Rows are points. Each copy is the shape, with its points in the same order, stretched, turned, moved and blurred by noise. Say if it was mirrored as well.

Shape:
[[ 31  20 -27]
 [-16  49 -38]
 [ 22  11   9]
 [ -4 -22  46]
 [-52  -2   4]
 [ 14 -18 -37]
 [ 27  16  15]
 [ 22 -16 -18]]
Copy 1:
[[  8   5 -48]
 [ 21  60   0]
 [-16   3 -35]
 [-36 -18   5]
 [ -6  41  40]
 [ 21  -9 -17]
 [-12  -2 -33]
 [  1 -17 -29]]
Copy 1 is: mirrored
Copy 2 (8 x 3):
[[ 32  46   5]
 [-12  59  41]
 [ 40   8  12]
 [ 27 -48  -6]
 [-36 -13  19]
 [ -2  34 -19]
 [ 52   2   9]
 [ 18  15 -19]]
Copy 2 is: only turned
Copy 3:
[[-23 -52  -1]
 [-58 -27  34]
 [ 21 -33   3]
 [ 57  14  28]
 [-11  49  46]
 [-30  -7 -26]
 [ 20 -41   9]
 [ -3 -12 -19]]
Copy 3 is: mirrored
Copy 4:
[[ -2  25 -10]
 [-32  16  34]
 [ 21  11   1]
 [ 44 -28   4]
 [-15 -39  37]
 [-16   1 -26]
 [ 26  15  -1]
 [  3   6 -24]]
Copy 4 is: only turned

Shape (7 x 4):
[[ 24  -8  20  11]
 [-32  -5 -23 -52]
 [ 46 -12  -2  -1]
 [-19  13  20  13]
 [ -9  25  22  -3]
 [ -3 -10  19  -1]
 [-32  20 -31   2]]
Copy 1 (7 x 4):
[[  5   9  23 -15]
 [-49 -33 -47 -29]
 [ 18   5   0 -37]
 [-33  12  18   9]
 [-41  17  12  -7]
 [-21  -5  16  -2]
 [-25   7 -26  11]]
Copy 1 is: only turned
Copy 2 (7 x 4):
[[ 26  33 -21  35]
 [-24  -2   3 -60]
 [ 41   0 -41  36]
 [ -5  31  22  12]
 [  7  27  33   8]
 [  4  33 -10   4]
 [-30 -33  22 -18]]
Copy 2 is: mirrored
Copy 3, 7 rows:
[[  8   0 -14  41]
 [-48 -10 -43 -44]
 [ 11  12 -41  41]
 [  8 -17  15   1]
 [ -9   3  13  -9]
 [ -4 -13  -7  28]
 [ 10  -6 -24 -52]]
Copy 3 is: mirrored
Copy 4, 7 rows:
[[ 21 -21   0  -9]
 [-54  28  45 -10]
 [  4 -24  -9 -32]
 [  8 -10  18  24]
 [  0 -28  25  12]
 [  9  -3  18   1]
 [-41  13  14  26]]
Copy 4 is: mirrored

Shape, 10 rows:
[[ 23   6  12 -25  11  12]
 [-31 -15   5   6 -42  -6]
 [-42  -2   5   3 -13  -4]
 [ 26  19 -12 -10  41  -9]
 [  3 -16 -17 -22   6   0]
 [ 13 -38 -27 -26  31   9]
 [-34 -25 -30 -15 -38  -3]
 [ -5   7  -9 -24  31  34]
 [ 27 -29  19  19  48 -13]
 [-10 -18 -37  15 -47  16]]
Copy 1, 10 rows:
[[ 31  -1  22   4   4  -1]
 [-18 -21 -18  27 -19  25]
 [-27 -11   3   6 -26  32]
 [  9  22   3 -31  -1 -28]
 [ -9 -22   6  -2  11  -3]
 [-24   3  23   3  48 -10]
 [-34 -49 -19   6  10  27]
 [ 12  15  23 -14  20  30]
 [-17  49  11  33   7 -44]
 [-12 -14 -60   8  22  30]]
Copy 1 is: only turned
Copy 2:
[[ 16  11  11 -31  18   0]
 [ -5  -7 -33  34 -52 -24]
 [-23  -4  -5  17 -51  -6]
 [ 18  26  36 -26  24  35]
 [  1  16 -17   2   3  19]
 [ -4  12 -20  -3  38  35]
 [-11   6 -58  33 -49  17]
 [ -7  -5   9 -36   8  34]
 [ -2   7  33  16  52 -14]
 [ 21 -20 -53  33 -37  27]]
Copy 2 is: only turned
Copy 3 (10 x 6):
[[  3 -24   1 -13 -15   5]
 [-29  25 -16 -14  25   7]
 [-22  24  10   0  23  -2]
 [ 39 -11  12  16 -11  15]
 [  2 -22 -21   7  14  11]
 [ -4 -55 -36  25   6  10]
 [-16  -2 -30  -6  52  10]
 [ -1 -37  18   4  16  11]
 [-14 -21 -10  35 -50  18]
 [-13  10 -31 -15  39  44]]
Copy 3 is: only turned

Shape:
[[ -8   9   1  17   5  -2  -2  19]
 [  5  -1  -3 -12 -16  41   7 -29]
 [ 18  19  16  13 -11   2 -25  10]
 [ -2  14   0  -1  -4 -27 -19   5]
 [ 18  -1 -16   1 -19 -10  19  21]
 [  5   0  26  10   2  -4 -19  22]
 [ 17   2 -27  14   9  10  35  27]
 [ -8  21  12   1  -7   7  12  10]
 [  3  12 -18 -25   8  32  -1 -21]
 [ 24  -3 -29  12  10 -11  28  27]
 [ -1  -2  -8  -9  -3  27   9 -60]
 [  0  30   3  21 -13 -10 -22  28]
 [ -4  22  15 -19  -6 -15 -21  19]
 [-13 -12 -10  -1 -15  38  -9 -16]]
Copy 1, 14 rows:
[[ -3   6   1  15 -14  -2 -11   6]
 [ -9   1 -11 -26  -6  -5  13 -42]
 [ 24   6 -24  21   9  -8  -8  -2]
 [ 17  20   0   9  11   0  -8  18]
 [-19  -3  10  -6   8 -31  -2  21]
 [ 13   5 -15  22   9   7 -31   3]
 [-41 -17  12   4 -11 -21  14  12]
 [ -8  21   8   9  -2 -17  -3 -11]
 [-20  -1 -20 -24  -3  12  30 -19]
 [-36 -19  18   4   2 -16  11  28]
 [  2  -5  14 -36  -7  12  30 -46]
 [ 21  21 -17  26  -9 -23 -12  18]
 [ 11  31 -15  15  18   1 -14  14]
 [ -4   4 -16 -26 -25   0 -12 -26]]
Copy 1 is: mirrored
Copy 2, 14 rows:
[[  5   3  11   4  -6  20 -20  -2]
 [-19  18   2 -28 -16  -7  39 -48]
 [  3 -23  35  11 -18   2 -10 -15]
 [ -5 -19   0   2  -5  -3 -29   7]
 [ 15   6 -28   7 -23  -2   5   5]
 [  0 -10  39  21  -3  15  -6  10]
 [ 32  15 -25 -13 -14  20  10   2]
 [  5  25  17  -5 -13  -6 -16 -15]
 [-11   5   4 -59 -14  -1  24 -30]
 [ 33  -2 -35  -5  -8  15   6  19]
 [-24   9 -20 -37  11 -16  38 -49]
 [  7 -15  24  13 -26  13 -43 -11]
 [ -5  -4  32  -7 -20  -8 -27  11]
 [-34  13   2 -17 -18  21  26 -42]]
Copy 2 is: only turned

Shape:
[[ 13 -25 -27  20  11 -24   1   2   1]
 [ 13 -14   0 -32  17  -4 -14  15 -13]
 [ 20   5  40   3 -16  -6  10 -21 -21]
 [ -1  30   7  13  -4   6   2  13 -22]
 [-19  -3 -17 -13  24 -38  10  -4   0]
 [ 11 -12  14 -29  14  32   7   0  -6]
 [ 12  -5 -15  -4  19   1  17   0   4]
 [ -2  23  46  34  10  31   8  13  16]
 [ 24   0   4 -25  18 -26 -23  -1  15]
 [ 16  -1  -5  -2 -41   2  18  17 -12]
 [-21  11  25 -22 -11  -2 -18  12 -14]
 [ 15 -15   4  25 -16  -1   0   1 -10]
 [  0   9  -3  17  -1  27   0 -10  15]]
Copy 1 (13 x 9):
[[ 39  16 -21 -26   6 -12  27   6  34]
 [ 28   3 -11   1  -1 -11 -41  25   0]
 [-46  -9  -6 -44  -5  42 -22  18  21]
 [-34  13   9  14  -2  22  11  22  14]
 [ 14  31  17  -9   6 -43  20   6  23]
 [ -7 -25 -10  15  12  -4 -50  14   5]
 [ 12  -7  -6   8   6 -18   2   9  42]
 [-36 -41  46   0  19  29   8  -8   5]
 [ 34 -17  -6 -22 -27 -13 -19   3   8]
 [ -7  30 -17  16  -8  53 -14  -5  41]
 [-17  25  17   3  -6  17 -23   0 -32]
 [ -1   8 -20 -29   6  32   7   4  19]
 [-17 -22 -10  11  -2   4  20 -16   6]]
Copy 1 is: mirrored
Copy 2, 13 rows:
[[ 22  19  -8 -38 -12  13  -2  23  18]
 [ 30   9   9  22 -33 -22   0  19  11]
 [ -3  -8  29  16  20  17   4 -12   4]
 [-10   1   8   6  15  -2  20   4 -19]
 [ 38  40 -13 -19  -9 -23  -5 -19  -1]
 [ 16 -16   8  53   0 -17  20  15  15]
 [ 25   7  -6   2  -5   1  21   8  12]
 [-17 -15  26   7  43 -16  58   0  18]
 [ 24  39  19  -9 -48 -14  17 -10  31]
 [  3 -38   1  -7  -9   0   3  11  -9]
 [ -2  -3  15  14  -6 -38  -1  -7  -9]
 [ -1 -12   7 -16  12  18   2  23  13]
 [-19   1  -4   8  17   3  27   9  18]]
Copy 2 is: mirrored
Copy 3 (13 x 9):
[[-10 -12  16  27 -19  -2   1  29   6]
 [-16   4  -8  -2 -10  33 -11  27 -36]
 [-37  14  17 -30  -5 -28  -5 -19  -8]
 [-13 -21  14  -7   4  -6 -13 -25 -13]
 [  5 -12   8  -7  21   6  11  42  12]
 [-12  19 -24  -2  -9  29  18   7 -51]
 [  0   0   9  16  -6   9  12  15 -26]
 [-23   7  17  -5  11  15  15 -60  18]
 [ -9  16  32 -11 -16  21 -23  18 -13]
 [-21   4  -4  29   5 -20 -23  -3 -26]
 [-12  -2 -13 -27  20  12 -19  -6   0]
 [-24  -3   5  13 -17 -13  -9 -10   2]
 [ 11   4   6   4 -15   2   9 -24  -7]]
Copy 3 is: only turned
Copy 4:
[[ -8  13 -37  -6  -6  36  -1  12 -38]
 [-31   1  24 -20  14 -22  -3  -4 -25]
 [-10 -30 -31   1  30 -11  -9   7  33]
 [-13 -10  -1  34   8 -15   9  11   0]
 [-15 -21  10   9  -7  20 -15  -8 -18]
 [  1  -9  33 -36  25 -34 -10   9   1]
 [  7   0  -2 -11  11   0 -10   5 -25]
 [ 17  35 -14  12  17 -18 -23  22  38]
 [-18   7  -5 -14   5  -7  -4 -30 -18]
 [ -8 -10 -25   3  -6 -32  -8  22  -9]
 [-33 -13  25  11  -8 -29   3  -3  22]
 [ -4   4 -44  -1   4   8  -1  26  -1]
 [ 27   5  -7  -5   6   6  17  15   9]]
Copy 4 is: mirrored

Shape:
[[  9 -22 -13  -1   8  -8  -1 -13 -11 -32 -29]
 [-12   1  -3 -11  -9   3  18   8  13 -25  38]
 [ 16  -1  17  -5  25 -19 -29 -10  14  19  -9]
 [  5 -13   3   7  -5 -18   5   8   2   3 -26]
 [ -1  13   0   0  17  20 -22  10  -9   1  -9]
 [-28  -5   0  16  -7   0   0  -5   2 -34   0]
 [ 26  23  -2 -17 -28   3  -3  -3 -10 -11 -22]
 [-25  34  -3   7 -11 -13   4  -6  -4 -12  16]
 [-10   8  10   2  -4  22 -22   0   5 -11  18]
 [-10 -13  13  -8 -11 -24 -17   8 -39  -1  -6]
 [-14  -4  11 -14  -9   8   0 -18 -11  -3   4]
 [ -8  21   4   1   2  31  -8 -24   0 -19 -11]
 [ 30  -1  23  18 -16  14  12 -18  -1  10  15]
 [ 20  -8 -32  10 -23 -13   9  -8  15   7   5]]
Copy 1:
[[ 34 -12 -15  11   1  19  25  -5  14   5  -3]
 [ -2  -1   2   0 -10  18 -36   7  19   2  -1]
 [  0 -18   4 -12  -8 -37  19  -8 -11  15 -19]
 [ 19 -10  -6   4   5 -10  18  -1   5 -17  19]
 [-11  12   3 -13  -7   0  10 -12  -6  22  13]
 [-18  -2  -4   1   2  44  -4  -6  10   1   4]
 [ 30  -8  -2 -19  18 -11 -15 -27  -6  -3  23]
 [-20 -13  -3   3  12  22 -33 -10 -26  -3  15]
 [-28  12  14 -23  -4  15 -17 -16   5  22  -6]
 [ 24 -22  27   1  -4   8  14  -6 -15 -13   9]
 [ -6 -25  20   9  11   6  -9 -12  -3  25  -2]
 [-27  -7  -3  -8  19  18  -9 -22  -4  39   4]
 [  1   1  16 -21  32 -20 -12  15   2  20 -22]
 [ 25  11 -12  12  17 -11 -19 -11   0 -22   2]]
Copy 1 is: only turned
Copy 2, 14 rows:
[[  3  14  33 -17 -20 -12 -12 -11  23 -12  39]
 [ 24  31 -30   4   9  -4  25 -39   5  -6  -7]
 [-25  -4  29  14   3  -7   8  38  15  22 -14]
 [ -4  -9  28 -11   1  -7 -29  -2   4   3  -8]
 [ -7 -16  -8  17 -25 -15   2  31   1 -10   5]
 [ -3  28   9   5 -15 -12   4 -33 -12 -23  -4]
 [ 50   7  28  -6 -22   9 -14  29  21 -27  -2]
 [ 11  39   1  -7  -6   3  10 -13 -39 -18 -28]
 [ -2   6 -12  32 -10  -6  24   2   9 -22 -13]
 [ 20 -14  60  -3   0 -10  23  -1 -19 -24  -1]
 [  3   8  12  -4 -14  -5  37   1   1 -35 -11]
 [ -5  18 -13   9 -48  -4  13  23  10 -31  -4]
 [ -9  -9  -6  10 -11  56   3  13  29 -29 -16]
 [ -4  15  20   0  34  16 -35 -10  18 -10   6]]
Copy 2 is: mirrored
